Every row gives one point. Each copy is the shape, with its points in the same order, stretched, turned, moved and blurred by noise. Some copies are also mirrored. Which?

Shape (5 x 2)
[[ -5.2 -12.9]
 [ -4.7   7.7]
 [  0.1  12.5]
 [-19.9 -14.3]
 [ -2.9  26.8]]
Copy 1 (5 x 2)
[[-11.3  12.1]
 [ 11.3   7.2]
 [ 16.0   1.1]
 [ -9.4  28.3]
 [ 30.8   1.4]]
Copy 1 is: only turned
Copy 2 (5 x 2)
[[ 12.0  -1.3]
 [  0.9  11.0]
 [ -5.5  11.4]
 [ 26.3   9.2]
 [-10.6  22.5]]
Copy 2 is: mirrored

Shape (8 x 4)
[[ 14.9  -9.3  -9.4 -11.0]
 [-14.2 -23.9   1.9  13.6]
 [  0.9 -17.7  22.2 -14.8]
 [ 10.0  11.2  18.0  17.9]
 [-15.0  -7.7  -1.6  -1.5]
 [-19.3  10.2 -11.9  -5.6]
 [  7.1  -8.3  20.5 -10.2]
 [ -5.6 -17.1  11.1   0.9]]
Copy 1 (8 x 4)
[[ -2.2  -2.3   8.0  11.5]
 [ -3.6 -21.2   9.8 -18.1]
 [ -8.2   8.7  28.9 -11.4]
 [-28.8   8.3  -0.5  -6.2]
 [  3.9  -5.7   3.9 -15.3]
 [ 10.9  -0.3 -11.6  -7.9]
 [-15.4  11.2  21.2  -6.6]
 [ -9.4  -3.7  17.7 -17.4]]
Copy 1 is: only turned
Copy 2 (8 x 4)
[[ 11.5  11.5  17.5   7.7]
 [ 13.1 -26.1  -3.3  31.1]
 [-13.6  -2.3  10.4  38.9]
 [-26.1  -9.3   8.8   1.0]
 [  6.2  -3.3  -6.9  20.0]
 [ 10.4  13.6 -18.9   1.6]
 [-19.6   1.1  13.2  25.6]
 [ -2.1 -15.0   2.2  29.2]]
Copy 2 is: mirrored
Copy 3 (8 x 4)
[[  3.6 -12.2   0.1  19.6]
 [  5.6  12.1 -24.4   5.6]
 [ 15.1 -13.4 -21.6 -19.2]
 [  7.8  16.6  15.9 -24.5]
 [-13.4   3.0 -13.0   1.4]
 [-37.6   6.5   2.1   4.2]
 [ 14.0 -10.5 -11.0 -15.3]
 [ 10.1   0.4 -21.1  -6.2]]
Copy 3 is: mirrored

Shape (12 x 6)
[[ -6.3 -15.1  -1.5   2.5  -5.6  -2.3]
 [-12.2  -4.7   8.3   8.0  -4.1   2.9]
 [-13.9  -7.1  -7.9  12.9  -5.2 -23.9]
 [-24.4   0.4   2.8  13.5 -17.4   2.6]
 [ 30.2  28.4 -14.7 -21.2   9.1   3.6]
 [ -4.7   0.2  -1.2  30.4  -5.5  -8.7]
 [-22.2  -1.4   1.1   6.0  -2.8  -2.3]
 [ -5.5   7.6  14.1   5.2   4.0   1.5]
 [ -9.4  -8.2 -12.7  16.6  -5.6   6.8]
 [-13.6   1.5   4.4   2.4   8.9  -1.1]
 [ 16.6  32.2 -10.0 -20.5  -5.6  -1.7]
 [ 35.3  23.6   5.8 -27.8  -8.0   1.0]]
Copy 1 (12 x 6)
[[-13.4   4.7   3.6 -13.7  -4.5  15.0]
 [-21.1  -2.1   5.5  -7.5   1.4   0.7]
 [ -4.4  19.2  20.2 -18.8 -11.2   6.0]
 [-34.8   1.9  12.7  -0.7  -5.7  -0.7]
 [ 30.1  -3.6 -37.1  12.0  -9.7  -8.6]
 [ -4.7   7.0  27.5   2.1  -0.5   1.4]
 [-23.3   7.6   6.9 -11.7   0.3  -2.6]
 [-11.6  -9.8   1.5  -3.3   3.3 -12.2]
 [-14.4  12.7   7.8   0.4   6.6  14.9]
 [-12.3   5.0  -1.4 -12.9   5.9  -6.7]
 [ 11.6  -4.3 -28.8  12.4 -22.2 -13.9]
 [ 18.3 -24.6 -31.9  11.9 -28.7  -6.8]]
Copy 1 is: mirrored
Copy 2 (12 x 6)
[[ 10.9 -11.9 -14.9   0.5   3.7  12.2]
 [  7.0  -7.6 -12.8  13.0   0.1  14.1]
 [ 24.5   2.6 -31.7  -4.7  13.8  -2.7]
 [  1.2 -13.9 -37.2  10.4   1.3  13.0]
 [-29.7   5.2  20.6 -32.5   2.1  -9.8]
 [ 21.7   6.6 -28.1   5.2 -14.5  -6.9]
 [  3.3  -3.1 -25.5   8.6   4.8  16.3]
 [  3.5   2.7   1.2  15.1   1.1   7.2]
 [  5.4  -5.7 -29.6  -5.5 -18.7  11.9]
 [  3.2   5.3  -6.1   7.1   2.2  14.1]
 [-31.0  -2.5   4.1 -24.0  19.5 -13.7]
 [-23.5 -12.7  28.2 -17.3  21.1 -21.2]]
Copy 2 is: only turned

Shape (13 x 9)
[[ -0.1  11.3 -21.3  11.3  -6.9 -37.4   2.8   2.8  -2.4]
 [  9.6 -19.3 -10.0  -3.5 -16.2  16.8  16.4   1.1  -6.1]
 [  8.4   6.2  39.6  -9.7 -15.1  18.0  20.9 -17.0   1.7]
 [  1.3  11.6  16.7   8.8   1.5  13.4 -12.9   5.6 -11.2]
 [ -6.1   5.2   2.2  13.3 -13.9  18.5   5.2  -8.2   0.6]
 [ 11.7  10.8 -17.2   8.4  26.1  13.6  17.0   4.4  -3.9]
 [ -1.3   9.5 -12.1  -6.1  -6.8  16.2   2.0  -8.9  18.4]
 [  6.3  -7.9 -14.6  14.3   8.6  15.9  17.2 -15.6  -4.0]
 [-23.2  11.6 -25.0 -25.0 -12.8  10.2  18.6   1.5  14.9]
 [ 11.6  12.2 -19.0  10.5  -6.6  -3.4   3.7   5.7   8.0]
 [-30.9   3.7   0.1  13.0 -17.5 -11.0  -8.7   8.8   6.4]
 [ -3.3  -3.8  12.4  -2.6 -10.7 -24.8 -24.9   2.8 -10.2]
 [  1.9 -39.5 -13.6  -7.9  -8.4   0.9  20.2   7.6  37.2]]
Copy 1 (13 x 9)
[[  4.2 -26.6  25.5   5.9  14.4  -7.7  -7.3  -0.3 -22.6]
 [ -2.8  20.8  -0.2  -3.0 -17.4  -0.3 -23.8  -5.5  -1.8]
 [ 15.0  60.8   9.7  -1.2 -14.2   2.8  20.8  14.3   7.4]
 [ -3.4  10.0   4.5   0.7   1.8   3.1  -1.9   0.6  21.2]
 [ -5.8  11.5  -2.3   1.6 -19.8 -12.6  -0.8   0.7   2.6]
 [  9.5 -11.7  -5.9   3.2  13.1  -2.4  -9.4  26.1 -11.2]
 [-18.9   7.3 -14.9  23.7  -4.2  -4.2  -6.9   3.1 -10.8]
 [ 10.5  -5.0  -5.0   2.4 -21.4  -9.0  -9.2  18.0  -9.9]
 [-26.8   6.6 -23.7   0.6  16.7   3.1  -3.6 -11.6 -32.6]
 [-11.3  -5.8   9.2  15.7   6.9  -9.1 -16.6   9.1  -8.8]
 [ -6.8 -10.8  -3.1  -2.0   3.9 -23.0   0.9 -27.4  -2.1]
 [ -0.2  -1.6  16.8   6.1   3.8   4.2  -6.1 -26.4  13.2]
 [ 17.5  17.2 -25.9  25.6   0.2 -32.7 -28.3 -28.7 -11.3]]
Copy 1 is: only turned
Copy 2 (13 x 9)
[[ 24.8  -4.4   3.7  29.9 -11.0  -5.1  -7.4 -11.8  -4.5]
 [ -2.8 -14.8 -13.2   5.0   4.1  28.3  -3.3 -12.7   9.4]
 [ 13.2   1.0 -40.1 -14.5  15.6   8.7  18.8   2.6 -26.7]
 [-12.7   4.2 -15.7 -10.5   9.1  -5.7 -13.6  -8.1 -16.0]
 [ -9.8  -1.9 -16.9   8.4  10.7   5.9   2.9  -1.2  -6.6]
 [-20.9  33.8  10.1   5.1  -4.1  13.9 -14.1  -8.6  13.1]
 [ -6.5  -9.7  -2.3   5.7  -5.6   1.7  19.5 -11.3  -2.7]
 [ -8.0   7.9   4.2   8.8   1.7  22.3  -9.5   7.4   5.7]
 [ -6.2 -11.4  -5.6  29.1 -22.2  -5.7  17.8 -11.1  26.5]
 [  5.0   2.7   4.2  13.2  -4.5   1.9   2.4 -21.3  -5.2]
 [  2.9 -23.0  -7.5  26.8   4.9 -19.2  -4.0  -3.7   9.9]
 [ 14.9 -24.3 -15.7  -2.8  -2.3 -12.7 -10.8  -2.0 -23.5]
 [ 21.6 -38.5   5.2   5.6   4.1  15.2  21.8  -7.8  21.7]]
Copy 2 is: mirrored
